Each row is a point. The last column is the point's height on a tilted bowl or saddle (a function of degree 2), plus a little noise. Count its main directions that bend up, bend down and stay straight.
In the rows, zero is written as 128.

Points (11 x 3):
[[151 166 151]
 [131 144 140]
 [ 61 120 174]
 [ 51 133 188]
 [188 132 162]
 [136 125 137]
 [113 110 142]
 [147 218 203]
 [135  88 150]
 [128  90 147]
 [ 62 102 176]]
Directions: 2 up, 0 down, 0 straight

Points:
[[146 129 136]
 [ 95  29  86]
 [189  69 222]
 [ 83 126 138]
 [133 137 130]
 [119 116 132]
 [156  73 171]
 [ 95  95 120]
 [141  95 145]
 [173  78 190]
 [110 153 133]]
Directions: 1 up, 1 down, 0 straight

Points:
[[ 56 107 121]
 [150 147 108]
 [148 158 119]
 [ 78  43 155]
 [ 96 142 145]
 [ 95 153 156]
 [122 140 129]
 [205 146  25]
 [113 102 123]
 [112 117 125]
 [190 170  66]]
Directions: 1 up, 1 down, 0 straight

Points (16 x 4):
[[ 34  85 125  35]
 [163 131 178 134]
 [ 97 131  98  93]
 [119 141 169 155]
 [110 120  33 140]
 [ 99 178 101 137]
 [169 154 103  78]
 [ 83 222 128 151]
 [113 183 125 131]
 [144 124 120  89]
 [140  65  96  64]
 [140  85 153 152]
 [179 184 170  86]
 [155 145 137  93]
 [159 201 124 138]
 [130 125  93  92]]
Directions: 1 up, 1 down, 1 straight

Points:
[[120 146 113 114]
 [146 165  65 129]
 [107 110 131 109]
 [183 179  60 127]
 [177 106 141 120]
 [131 129 152 126]
 [139 101 136 120]
 [118 115  99 124]
 [ 34 108 141  43]
 [145  29  80 150]
 [135 177 102  94]
 [126 183 176 145]
 [ 69 189  88  37]
 [ 98 188  94  64]
 [173 131  73 175]
 [140 129 104 134]]
Directions: 1 up, 2 down, 0 straight

Points:
[[214 190  81 249]
 [ 51 155 114  74]
 [135 142 121 131]
 [153 139 178 142]
 [135 136 130 129]
 [131 117  53 138]
 [167 170 152 171]
 [120 127 114 119]
 [169 114 101 148]
 [117  92 117 114]
 [113 109 175 118]
 [ 57 115 181 128]
 [189  53 105 128]
 [160 168  74 164]
 [132  66 106 120]]
Directions: 2 up, 1 down, 0 straight

Points:
[[132 202 118  92 190]
 [154 149 152 149 156]
 [142  98  87 224 134]
 [195 123  93 103 102]
 [ 45 172 134 134 106]
 [127 154 120 148 130]
 [ 91 213 121 118 157]
 [ 64  43  90 163  84]
 [ 49 140  94 105 135]
 [148 196 110 136 135]
 [ 63 127  76  81 135]
 [146 157 114 170 119]
 [138 193 108 142 127]
 [ 89 197 122  81 204]
 [129  91 145 189 177]
 [119  43  94 110  45]
 [179 105 142 156 174]
 [157 157  95 137 127]
 [ 76 130 142  96 121]
 [167 125  90 176 115]
 [153 182 164  98 174]
 [113 140 106 157 118]
 [109 145 147 149 131]
 [141 115  94 168 119]
 [139  70  41 124  31]]
Directions: 1 up, 2 down, 1 straight

Points (23 x 5):
[[ 52 187 188  98  68]
 [140 172 166 147 148]
 [131 157 177  45  95]
 [146 142 132 117 109]
 [105 156  89 170 140]
 [222 137 112  76 125]
 [102 114 150  92  83]
 [108 157 151 170 137]
 [195 112  92  77 119]
 [ 91 131 142  75  71]
 [114 144 165 116 102]
 [ 86 137 102  52  63]
 [ 97 100 136 146  90]
 [121  96 100 144 108]
 [ 63 135 102 121  74]
 [145  80 169 117  95]
 [115  77  87 152 112]
 [ 86 199 199 109 112]
 [ 93 131 105  59  70]
 [ 98 164  85  89  72]
 [118 160 133 196 168]
 [129 138 186  43 105]
 [117 192 122  81  64]]
Directions: 2 up, 1 down, 1 straight

Points, 22 rows:
[[155 146 185  77 101]
 [ 20 127  83 102  61]
 [174 127 137 129 123]
 [ 92 143 116 180  88]
 [190  78 142 126  97]
 [ 92  96 174 182  63]
 [188 127 120 125 128]
 [157  71 127 164  99]
 [179  97 129  92 128]
 [140 147 106  75 138]
 [127 133  69  61 141]
 [179  20 161  68  19]
 [158  88 171  84  92]
 [112  96 125 148 124]
 [ 48  91 114 106  97]
 [ 93 179 146 122 107]
 [159 214 111 122  93]
 [103 125 177 158  93]
 [100 172 165 174  77]
 [148 103  86  71 152]
 [148 129 158  98 124]
 [109 131 130 117 133]]
Directions: 0 up, 3 down, 1 straight

Points:
[[143 134 140  47 139 100 183]
 [107 131  98 163 167 138 123]
 [148  81 149 142 115 109 158]
 [129 130  61 172 117 128  87]
 [ 93 146  75 115 123 184 126]
 [149 127  99 159 154  71 157]
 [152 115 104 122 123 160 107]
 [ 76  79 147 131  79 216 122]
 [154 115 138 147 122 129 125]
 [123 137 182  74 120 139 181]
 [161 137 120 113 107 206 100]
 [123 155 100 116  96  82 142]
 [119 222 167  59 142 140 209]
 [ 96 182 150 134 155 108 178]
 [172 108 157 125  47 103 151]
 [138  75 115 118 137 208 117]
 [134  97 132 119 141 158 134]
 [ 61  61  45 140 138 175 138]
 [150 192 106  94  79 224 114]
 [146 162  60 164 124 150  76]
 [ 64 109 110 160 135 236 139]
 [126 162 169  93  98 213 147]
 [120 142 127 183 103 156  81]
 [140 176  83 113  37 120  88]
 [162  98 122 120 144  93 169]
 [145  76 174  87 111 198 138]
 [113 154 172  71 145 138 194]
 [ 99 171 101 104  51 119 116]
 [116 147 113  83  95 139 131]
 [114 122 135  54  77 155 142]
 [103  91 154  96  84  57 231]
 [135  87  26  78 102 141 107]
 [117 151 214 118 101 102 195]
 [164  88 124 156 120 148 106]
 [ 73 189  82 113 160  70 169]
 [ 92 206  74 171  90 124  88]
 [ 71 156 105  77  93 183 150]
 [137 115 157 212  96 143  67]
 [152 115 129 102 113 110 152]
 [143  65  49 148  75 131 117]
 [171 101 240 138 188 186 180]
 [110 106 156  76 110 113 182]]
Directions: 2 up, 1 down, 3 straight

Points (41 x 7):
[[175 169 136 172 108 104 139]
 [161 183 140 152 133 131 138]
 [ 94 121 109 169 162 118 150]
 [181  91 161  73 131 113 139]
 [110 152 155 123 101 164 133]
 [148 140 125 131 179 115 126]
 [108 143 116 210 168 105 146]
 [108  80  96 108  89 122 158]
 [138  59 203 141 165 153 112]
 [114  87  51 167 133  97 166]
 [143  94  61  76 126 113 155]
 [ 98 138 167  81 171  72 131]
 [114 139 141  68 159 174 129]
 [ 25 193 211 111  65 104 132]
 [134  95 102 172 184 136 139]
 [ 70 162 120  57 160 163 155]
 [ 66 147  69 161 157  28 201]
 [138 155 147 123 104 108 144]
 [ 58 127 119 176 114  70 165]
 [146 173 155 155 152 126 129]
 [155 178 152 125  90 198 138]
 [149 175 124  98 149 150 140]
 [103 142 170 116 159 130 125]
 [159 112 104  97 176 155 119]
 [160 109 117  80 114 162 132]
 [ 45  69 142 223  95 147 144]
 [108  67 174 144 142  90 137]
 [109 187  76 163  87  79 160]
 [111 170 121 136  80  66 165]
 [141 108 197 129  65 111 140]
 [167 170 149 150 123 123 137]
 [161 124  72 129 114 111 144]
 [150  49 115  84 130 132 142]
 [184 120  35 112 127 164 113]
 [172 130  69  89 120 177 121]
 [ 57  62  33  78 117  54 249]
 [178  81 176  99 132  69 142]
 [ 77 153 153 167 138  26 144]
 [ 91 147 156 142 188 148 131]
 [123 162 135 121 139 164 136]
 [109  69 107 128 144 101 158]]
Directions: 3 up, 2 down, 1 straight
